Each point is reached from the start by the listed moves, each made once or not at all, plus a little noise. Say if it took an odd or an even number of moves. Then give how often each move was made.

Moves:
(1): [-0.03 -0.52 -0.30  0.03]
(2): [ 0.47  0.05 -0.19 -0.34]
(3): [ 0.39 -0.09  0.17  0.07]
Start: [ 0.10 -0.03 -0.04 -0.23]
Points:
[ 0.96 -0.07 -0.06 -0.51] -> even (0, 1, 1)
[ 0.08 -0.55 -0.33 -0.20] -> odd (1, 0, 0)
[ 0.46 -0.64 -0.16 -0.14] -> even (1, 0, 1)

Moves:
(1): [ 0.32  0.26  0.00 -0.05 -0.01 -0.08  0.11 -0.43 -0.04  0.09 -0.05 -0.04]
(2): [-0.01  0.02 -0.08 -0.08  0.31  0.04  0.13 -0.17  0.25  0.04  0.00 -0.13]
(3): [ 0.05 -0.14  0.13 -0.44  0.49 -0.03  0.21 -0.27  0.09  0.07 -0.24  0.45]
(4): [-0.07 -0.14  0.13  0.34 -0.03  0.52  0.09 -0.05 -0.01 -0.10 -0.02  0.15]
(5): [ 0.38 -0.37 -0.38  0.09  0.38  0.10 -0.17 -0.28  0.23  0.05 -0.01  0.00]
(6): [-0.12 -0.16  0.23 -0.25  0.07  0.14 -0.01 -0.03 -0.23 -0.03  0.10 -0.22]
(7): [ 0.02 -0.17 -0.03  0.22  0.46 -0.30 -0.07 -0.49  0.29 -0.05  0.13  0.28]
(8): [ 0.04 -0.25  0.03  0.03 -0.20  0.02  0.16  0.18  0.05 -0.28  0.15  0.03]
(9): [-0.47 -0.13 -0.11 -0.13 -0.10 -0.02 -0.05  0.02 -0.05 -0.15 -0.28 -0.12]
(10): [-0.18 -0.25 -0.14  0.12 -0.01 -0.16  0.21 -0.15  0.12  0.35  0.01  0.00]
(11): [ 0.26 -0.21  0.48  0.28  0.33 -0.24 -0.19 -0.33  0.43  0.09 -0.35 -0.13]
Start: [ 0.17  0.22 -0.11  0.33  0.24 -0.18 -0.08 -0.01  0.09 -0.07  0.21 -0.28]
Points:
[ 0.71 -0.99 -0.06  0.31  1.54 -0.44  0.27 -1.04  1.25  0.24 -0.26 -0.05] -> even (0, 1, 1, 0, 1, 0, 0, 1, 0, 1, 1)
[ 0.38 -0.89 -0.10  0.32  1.00 -0.38  0.10 -1.19  0.86  0.08 -0.25 -0.88] -> even (1, 1, 0, 0, 1, 1, 0, 1, 1, 1, 1)
[ 0.40 -0.37  0.42  0.89  0.65  0.15  0.12 -0.39  0.79 -0.33 -0.01 -0.37] -> even (0, 1, 0, 1, 0, 0, 0, 1, 0, 0, 1)
